Each row is a point. Each copy is the shape, with its points in the same order, stretched, turned, moved and blurred by noise. Is it also mirrored, or only turned?

Shape (5 x 2):
[[ 39   0]
 [ 43  27]
 [  4 -46]
 [-38 -64]
 [-12 -19]]
Copy 1:
[[-39 -48]
 [-72 -34]
 [ 40 -41]
 [ 89  -6]
 [ 19  -3]]
Copy 1 is: mirrored
Copy 2 (5 x 2):
[[ 46 -14]
 [ 39 -45]
 [ 28  57]
 [-12 104]
 [ -4  38]]
Copy 2 is: mirrored

Shape, 10 rows:
[[ 28  29   5  57]
 [ -3  32  11 -53]
 [ 35 -39  23  59]
 [ 20  35  43  74]
 [ 31 -35 -43 -28]
 [  3 -63   1 -22]
 [  9   5  24  92]
 [ 49  32 -50 -39]
 [ 65  71  22  -4]
 [ 49  57  -1 -23]]
Copy 1, 10 rows:
[[-50  10  11  25]
 [ 28  39   7 -18]
 [-33 -24 -35  43]
 [-72  24   3  53]
 [ 39 -41  -9 -21]
 [ 35 -19 -49  -4]
 [-79   8 -19  38]
 [ 31 -24  43 -16]
 [ -4  24  53  44]
 [ 11  16  38  19]]
Copy 1 is: mirrored
Copy 2, 10 rows:
[[ 26  16 -46  24]
 [  2 -70 -16  34]
 [ 45  68  11  25]
 [ 12  39 -55  58]
 [ 57 -27  33 -25]
 [ 21   9  60   9]
 [  5  67 -36  31]
 [ 70 -81 -14 -14]
 [ 72 -54 -66  52]
 [ 58 -65 -46  33]]
Copy 2 is: mirrored
Copy 3 (10 x 4):
[[ 45   2  27  62]
 [  9 -14 -20 -70]
 [ 16 -60  82  46]
 [ 72  15  72  38]
 [-44 -66 -31   3]
 [-52 -72  33 -33]
 [ 37  15  89  62]
 [ 10 -39 -85  13]
 [ 90 -22 -33  14]
 [ 53 -18 -44   1]]
Copy 3 is: only turned
Copy 4, 10 rows:
[[-12  12  85   0]
 [-37  31 -44   1]
 [ 47  12  76  23]
 [-29 -14  99  39]
 [ 53  44 -19 -53]
 [ 65  23 -25  -1]
 [  1 -27 110  27]
 [-14  72 -12 -65]
 [-66  83  44  11]
 [-51  69  12 -15]]
Copy 4 is: mirrored

Shape:
[[-36  63 -10 -10 -18 111 -44  62]
 [ 33  13  11  15   6 -29 -19 -87]
 [ 78  14  62  41  12 -18  37  25]
 [-41  76  -8  25 -19  33 -24  48]
 [ 53  41  52   5  15   7  14 -25]
 [ 21 -32 -32  29 -34 -45   6 -44]
 [-38  76  -2 -31 -30  71 -38  59]
 [ 54 -50  40  46 -81 -11 -10 -34]
 [ 18  31  34  21   7 -15  65 -64]
 [  5  31  -7  41   1  36  20   9]
 [ 71   4 -28  -7 -53 -39  -1 -17]
 [-84  86  37 -29 -15  43 -26  79]
 [ 19 -11   3 -25 -14  -1  58 -53]
 [  8 -27   9  -5  29  -4 -10  -2]]
Copy 1 (14 x 8):
[[-51  34 -71 -43 -56 115  -4  54]
 [ 47 -48  -9  25  -7 -11 -16 -78]
 [ -1  56   0 100  -5 -23  -1  -9]
 [-70  27 -82  -6 -21  42 -14   7]
 [ 20  22  -8  38 -46  11   0 -32]
 [ 24 -42  -5  43  61 -37  -3 -34]
 [-38  41 -73 -50 -52  72  -5  47]
 [ 47 -37 -16  79  18 -30 -35  28]
 [-14 -22   5  35 -31 -47  42 -60]
 [-47   4 -30  41  -7  29  20  -6]
 [ 70  -4 -37  34  54 -29   7 -12]
 [-85  55 -53 -52 -69  36 -20  36]
 [ 19 -37  29   3   0 -33  54 -28]
 [ -4   0  21  11  13  18 -22 -30]]
Copy 1 is: only turned
Copy 2 (14 x 8):
[[-61 121 -25 -38 -36 -27  78  -5]
 [ 20 -37  20  51  -5 -18 -99 -51]
 [108   1 -49  40   3  29 -33  27]
 [-33  70 -33 -34 -61 -37  14  10]
 [ 70  18 -13  45 -14 -14 -37 -19]
 [ -8 -77  16  14   2  22 -68 -26]
 [-40 111  -5 -45 -69 -27  59   0]
 [  2 -58 -15  65  -1  85 -41 -23]
 [ 50 -55  -4  55 -15 -41 -43 -21]
 [ -2   9 -37   2  -2 -24   3  -6]
 [ 34 -33  14 -20 -29  36 -57 -48]
 [-27 120  -4 -26 -92 -42  64  53]
 [ 22 -57  34  29   0 -12  -7 -28]
 [ 17   3  19  23  29   7 -23  22]]
Copy 2 is: only turned
Copy 3:
[[ -37  -43 -105    6   -4   85    2    2]
 [  29   68   10   36   20  -45  -48   12]
 [  -1  -72   88   14   22  -20  -16  -12]
 [   0  -25  -66   25    9   37   30   46]
 [ -11  -14   26   22   42   -6  -42  -11]
 [  40   51   53   10  -20  -41    3    8]
 [ -47  -26  -73  -11    9   67   15   36]
 [ -15    4  104   47  -52  -10  -18  -26]
 [  -9   33   35   29   59  -45   -7  -24]
 [   8  -19  -19   20   19    7   13  -22]
 [  35   28   81  -22    1    8   -7   37]
 [ -79  -44  -75   -4   20   41   27   59]
 [ -24   50   48  -20   28  -31   -7  -39]
 [  -7   -6   -1  -15  -14  -38  -27   -2]]
Copy 3 is: only turned

Shape (15 x 11):
[[ 54 -11  45  -5 -13  52 -38   5  29   4 -55]
 [ 32 -23   4  28  39 -15 -74   2 -42  23 -54]
 [-63  -3  29 -29 -18  24   3  33 -47  25 -25]
 [-43 -42 -55   3 -16  66 -72   7  -8  13 -60]
 [ 21 -72  -1 -35  24 -32  15 -69 -42  -4 -49]
 [ 25 -56 -43  24  -7 -35   3 -42  10  65 -39]
 [-11 -38  10 -24   6 -24 -38 -22 -25 -42  41]
 [-34 -26 -31   3 -52 -38   0  30  61 -10  42]
 [-14 -45 -43  20  33  17  11 -36 -38 -27 -45]
 [ -1 -31  13  34  41 -19   7 -44 -11 -49  -6]
 [-24  21  11  15  -2  63 -40  10 -44  61  22]
 [-24 -43  39  66  -9   9  -5 -41  63 -35  -3]
 [-11   4  50 -39  37 -23  10 -61  53  13  14]
 [-54 -32  23  59  27  66  34  39  60   1  13]
 [-21  41 -24   7 -46  41 -76 -13  58 -36  -6]]
Copy 1 (15 x 11):
[[ -53    6   16   57   33   -3   81   41   65   19   36]
 [  66  -40   30   68   62  -14   52   15   16  -41   42]
 [ -13  -58  -24   33  -35   13   10   70  -11   -6    6]
 [  13  -18   64   43   23   64   14   60   57  -17  -55]
 [   8  -35  -74   49   71   12   15  -35    0 -100  -33]
 [  73   -2  -66   40   14    2   32  -42   36  -16  -19]
 [ -26  -29   12  -19   60  -12  -37  -32  -22  -48   21]
 [ -27   14    9  -31  -34  -41  -47  -60    6   47  -40]
 [  19   19  -23   32   27   18    6   38    6 -101  -68]
 [  -7   30  -35   21   54  -33  -23   10   10  -88  -12]
 [  33  -24   20  -29   -9   43   35  116   18   -1   69]
 [ -43   55  -30   45   27  -27  -54   20   95  -24    2]
 [ -17   -1  -88  -11  103  -12  -30   18  -15    6   20]
 [ -12   23  -19  -11  -31  -48    4  121  104  -15  -38]
 [ -47   64   75   -3   39   31  -41   38   19   55    0]]
Copy 1 is: only turned
Copy 2:
[[ -19  -40    9  -76    6   41   73   21   -7  -10   15]
 [  20  -71   13  -15   13   -9   30   65   36  -12  -69]
 [ -22   -4  -19   -7  -86  -20   20  -18  -12   45  -64]
 [  13  -53  -69   -3  -98    9   48   59   -3  -36  -21]
 [   8  -48   63   31  -17   17   17   66  -85   64  -45]
 [  20  -43   29  102   -4   64   48   34  -14    2  -26]
 [ -12  -72   14   10  -16  -48  -26   10  -50   24   -3]
 [ -25  -30   19   57  -64   22   -9  -52   -1   -9   68]
 [   1   -9   16   33  -53    0   13   90  -43   -1  -30]
 [ -30  -21   49   13   -2  -20  -31   46  -53  -20  -25]
 [  -6    7  -78   -5   -8  -24   43   -8    0   -7  -56]
 [ -76  -30   32   18  -16    5   10  -13  -68  -69   29]
 [  -5  -33   28   -9   18   52  -36  -44  -91    1  -29]
 [-106   15  -44    6  -50   24   -2  -31  -12  -40   18]
 [  19  -29  -18  -50  -55   -3   23  -11  -15 -103   37]]
Copy 2 is: mirrored

Shape (16 x 12):
[[ 39  58   0  17   0  -2 -43   5  23  29  -4   3]
 [-22  39  60  63  49  53  -7  -7 -11  29  33   5]
 [ 35  -1 -39  -9  11  -9  59  36  51  19  22   6]
 [-26   3 -24   3  53 -27 -22  35  -5   8  -1   7]
 [ 65 -16  16  59 -18 -48  -1 -33 -17 -62 -56  23]
 [ 42 -29 -28 -39  44 -42  45  40  -1  17 -28 -58]
 [-24  45 -31  63 -44  31  12 -46  57  -1 -57  -1]
 [ 33  62 -11  37  15 -30  20  -6 -39  27  29   5]
 [  5 -42   4 -24  12   9  26  42  13 -56 -23 -16]
 [ -2  23  19 -25 -30 -30  33  33  27  23  -8  14]
 [  0 -34  47  31 -23  34 -18  45 -13 -20   5 -55]
 [-12  33 -39 -25  40  -2  57 -19  25 -63  -6 -15]
 [ -6  27  60 -26  28   8  36 -59 -10   4  31   0]
 [ 26  52  48  25 -16  27  42 -20   0 -26 -53  20]
 [ -8  52  12  32 -34  65  -6 -43 -25  39  -3  22]
 [-32  53   1 -29  27 -41  37 -60   6 -66 -59 -69]]
Copy 1 (16 x 12):
[[ 13 -36 -20 -56 -28  -6  -3  83   9  18  15 -15]
 [ 21  15  44 -15 -59   9 -29  53  11   8 -23 -69]
 [-77  25 -37  -9   3  -4  58  42 -73  20 -21 -28]
 [  7  24 -39 -25 -23 -20  19   9  46   1  -6 -66]
 [ 81  12 -43  33  26 -72  62  59  31 -24 -38  83]
 [ 12 -22 -64  51  10 -26  82  -1 -84  -6 -47 -52]
 [  0  50  43 -48 -45 -59 -13  -1  34  21  55  54]
 [ 29   9 -46  24 -15 -21 -22  64 -36  26 -15 -65]
 [-36   5   0  47  35 -46  73 -24   7 -11 -64  -6]
 [-23   8  -5  19   1 -10  35  28 -19  -5  38 -42]
 [  8 -27  61   6   5 -26   4  -9 -12 -60 -73  -5]
 [-56  38 -17  60 -13 -68  25  -6  10  61 -31 -18]
 [  1  -6   7  70 -37  39 -25  29 -46  50 -23 -47]
 [ 34  20  31  48  14 -59  33  50   0  17  15  -3]
 [ 30  44  35 -23 -17   8 -43  13  10  48  39  -9]
 [ 16 -21 -11 106 -39 -78 -25 -25  14  29  -8   4]]
Copy 1 is: mirrored
Copy 2:
[[  15   -6   42  -23  -13  -28  -55  -49    2   -3   24   25]
 [  21  -20   30   82  -83   26  -79   21   15    3  -12  -42]
 [ -17  -34   24    5  -24  -15   71   -4   23  -15   53   19]
 [ -53   14   26   -4  -45    6   -2   33    2  -13   40    2]
 [ -20  -32  -10  -43  -24   -5  -13  -28  -33   90   34   58]
 [  -9  -14  -19    2  -14  -55   38   14  -30   -8   79   12]
 [  54  -55   39  -23   12   10   -8  -29   -8   33   33  -62]
 [ -30  -10   52   29  -23  -15  -37  -13   28   45   52   36]
 [ -14  -20  -41   -7  -34  -24   40   27  -17    4   13   -3]
 [  27  -60   22    3   34  -21   16   30   10  -16    4   36]
 [  46   51  -36   25  -52  -25  -39   26  -30   26  -19  -54]
 [ -93  -60    3   18   -4  -10   46    7    0   26   36  -15]
 [ -18  -62   -1   95    6   -2  -59    5  -28   -8   11   17]
 [  37 -121   -6    1    1  -30  -20    1   19   27    8    8]
 [  79  -22    1    2   -6   -6  -89  -20   30    4   27  -38]
 [ -62  -93    5   35   60  -39  -18   17  -70   37   29  -17]]
Copy 2 is: only turned
